Rows are points. Before rounding, the points of a table are all equally far from one centre. They may lie mostly on one side of it. Where is the centre, to within rounding?

Points:
[[-1.84, 1.14],
[-1.77, 1.45],
[-1.67, 1.76],
[-1.80, 0.13],
[-0.90, 2.82]]
Centre: [0.84, 0.74]

Points:
[[1.68, -0.89, 2.69, -0.73, 1.28, 0.71],
[1.15, -0.49, 1.53, -3.19, 0.80, 0.31],
[1.27, -3.71, -0.22, -0.40, 0.69, -0.09],
[2.84, -1.86, 0.46, -2.90, 0.23, -1.34],
[1.36, -2.52, 2.33, -1.64, -1.04, -0.20],
[1.05, 0.28, 3.14, -1.73, 1.49, -0.39],
[1.67, -2.85, 2.22, -1.54, -0.17, -0.25],
[1.52, 0.82, -0.11, -1.80, 1.54, 1.05],
[0.83, -3.21, -1.45, 0.55, -0.58, -0.21],
[3.70, -0.89, 0.30, -1.86, 0.46, -0.55],
[-0.56, -0.37, 0.34, -0.70, -0.67, 1.88],
[2.38, -2.88, 1.13, -2.28, 0.64, -1.42],
[2.13, 0.26, 1.34, -0.26, 2.13, 0.79]]
Centre: [0.48, -0.47, 0.32, -0.36, 0.13, -1.61]

Points:
[[-0.36, -1.75, 3.93, -0.52, 2.90, -0.43, -0.11, -1.29, 0.07, 0.58, -1.37],
[-1.26, 0.73, 3.83, 0.51, 2.02, 0.40, -1.05, -1.38, -0.95, 0.79, -1.49],
[-1.60, -1.64, 2.46, 0.76, 2.82, -0.76, -1.47, -1.67, -1.02, 0.81, 0.13],
[-0.33, -1.05, 3.78, -0.09, 2.75, 0.50, -1.95, -0.71, -0.93, -0.93, -0.59],
[-1.49, -1.10, 3.51, 0.93, 2.83, 0.33, -1.24, -0.81, -0.79, 0.43, -0.65],
[-1.85, -0.84, 3.79, 0.68, 1.78, -1.95, -1.73, 0.12, 0.98, -0.35, -0.36],
[0.11, -0.85, 3.97, -0.87, 2.67, -1.64, -1.67, -1.82, -0.46, -0.10, -0.40],
[-0.69, -1.80, 2.84, -1.14, 2.44, -1.11, -1.88, 0.05, -1.20, -0.79, -1.55],
[-1.30, -1.43, 3.01, -0.10, 3.03, 0.06, -1.88, -1.39, -0.61, 0.49, 0.11],
[-1.24, -1.05, 3.02, -0.53, 3.05, 0.42, 0.04, -2.32, -0.42, 0.77, -1.14],
[-1.79, -0.80, 2.60, 1.68, 2.87, -1.07, -1.62, -0.88, 0.79, -0.31, 1.08],
[-0.03, -1.83, 3.19, -0.38, 1.23, 0.70, -0.88, 0.40, 0.53, 1.90, -0.50],
[-0.39, -1.22, 3.95, 1.57, 1.74, 0.38, -0.87, -1.40, -0.60, 0.49, -1.44],
[-0.13, -0.03, 2.13, -1.03, 1.96, 1.41, -1.80, -2.13, -0.75, -0.47, -2.28]]
Centre: [-0.06, -0.04, 1.32, -0.01, 0.97, -0.68, -0.16, -0.70, 0.22, -0.51, -0.36]

Points:
[[0.97, 2.96, 1.38, 2.74, -0.01, 1.23, 0.68, -0.04, 2.31, 2.81, -1.96, 1.98, 1.60, -0.19, 1.58, -0.40, 0.73, -0.15],
[0.27, 3.24, 2.11, 2.07, -1.68, 1.22, 0.56, 0.33, -1.48, 2.80, 0.12, -0.32, -0.40, 0.38, 0.81, 1.06, 0.71, -1.13],
[0.81, 1.62, 1.26, 2.79, -0.74, 2.92, -1.53, 1.45, -0.77, 1.70, -0.50, 1.24, 1.65, -0.78, 0.68, -0.43, 1.21, -1.42],
[-0.41, 1.24, 2.93, 1.06, -0.40, 2.12, -0.61, -1.63, -1.21, 3.16, 1.09, 0.53, 1.91, 0.79, 1.11, 0.17, 0.89, 1.81],
[1.42, 3.26, 2.69, 0.45, -0.16, 1.41, 0.97, 0.65, 0.95, 2.45, -0.49, 0.71, 1.39, 2.45, 0.03, 1.52, 1.12, -1.81],
[-0.33, 2.95, 1.08, 1.80, -0.38, 2.32, 0.62, 0.03, -0.50, 4.57, -0.97, 0.59, 1.30, 0.03, -1.18, 1.76, 0.94, -0.90],
[0.17, 0.43, 0.99, 1.89, -1.58, 4.32, -1.37, 0.61, 0.01, 1.89, -0.03, 1.05, 0.48, 1.20, 0.07, 2.25, -1.00, -0.54],
[0.98, 3.43, 0.61, 1.89, -1.25, 2.67, 1.47, -1.19, 1.23, 1.36, -0.83, -0.64, 1.53, 0.92, 2.02, -1.37, 1.85, 0.08],
[-0.29, 2.73, 2.08, 1.52, -1.90, 1.41, 2.02, -0.18, 0.21, 3.04, -0.27, 0.82, 0.94, 0.99, -0.31, 1.07, -0.59, -1.29],
[0.21, 1.65, 2.19, 2.05, 0.07, 1.90, 0.52, 0.28, -0.68, 3.13, -0.62, 1.50, 0.52, -0.16, 0.95, 3.53, 1.91, -2.23],
[1.48, 2.83, 1.13, 2.06, -1.21, 1.71, 0.28, 0.00, 0.07, 3.95, -0.98, 1.90, 2.49, 1.47, 0.25, 0.14, 1.96, -0.80],
[1.83, 2.32, 1.77, 2.46, -0.23, 1.86, 0.94, 0.26, 0.79, 3.66, 0.19, 0.18, 0.49, 0.52, 1.11, 0.64, -0.05, -2.07],
[0.24, 3.21, 1.72, 1.46, 0.55, 2.61, -0.40, -1.39, 0.57, 4.28, 0.58, 2.28, 1.71, -0.27, 0.07, 1.42, 1.23, -1.10],
[1.88, 0.24, 1.83, 0.80, -0.34, 3.12, -0.30, -2.44, -0.60, 3.19, -3.12, 2.38, 0.79, 1.63, 0.08, 0.02, 0.79, 0.18],
[-1.17, 1.37, -0.91, 3.83, 0.39, 4.01, 0.06, -0.61, 0.47, 1.01, -1.39, 1.43, 0.93, 1.03, 2.17, 1.68, 1.60, -0.44],
[-0.27, 2.81, 1.70, 1.95, 0.53, 2.51, 0.41, -1.25, 0.47, 1.91, 1.14, -0.59, 1.38, -0.38, 1.04, 2.29, -0.57, -0.30],
[1.73, 1.94, 1.75, 1.14, 0.68, 0.93, 1.34, -1.69, 0.62, 2.20, -0.54, 2.46, 2.10, -0.35, 1.21, 1.15, 1.41, -2.64],
[0.17, 2.62, 0.91, 2.93, -0.61, 0.85, 1.94, -0.44, -1.03, 2.88, 0.23, 0.70, 0.51, 1.03, -0.65, 1.08, -0.16, -0.39],
[0.39, 2.76, 3.50, 0.69, -1.84, 3.18, -0.24, -0.17, -0.17, 1.96, -0.76, 1.29, 1.64, 0.03, 0.20, 1.83, 0.48, -0.85],
[1.57, 3.96, 1.51, 2.00, -1.25, 2.93, -0.36, -0.98, 0.46, 2.68, -0.85, 0.95, 1.68, 0.95, 0.03, 1.10, 0.08, -0.13],
[0.85, 2.82, 1.81, 1.05, -0.78, 1.30, 1.25, 0.33, 0.67, 3.22, 0.78, 0.09, 2.38, 0.87, -0.07, 1.36, 0.21, -1.19],
[0.60, 3.76, 0.97, 0.60, -0.13, 1.49, -0.18, -0.86, -1.51, 1.53, -0.68, 1.44, 2.48, -0.53, 2.01, 0.90, 1.72, -0.18]]
Centre: [-0.18, 0.74, 0.58, 0.56, -0.18, 1.69, -0.25, -0.88, 0.89, 1.60, -0.68, 0.82, -0.12, 0.72, 0.41, 0.57, 1.78, -0.30]
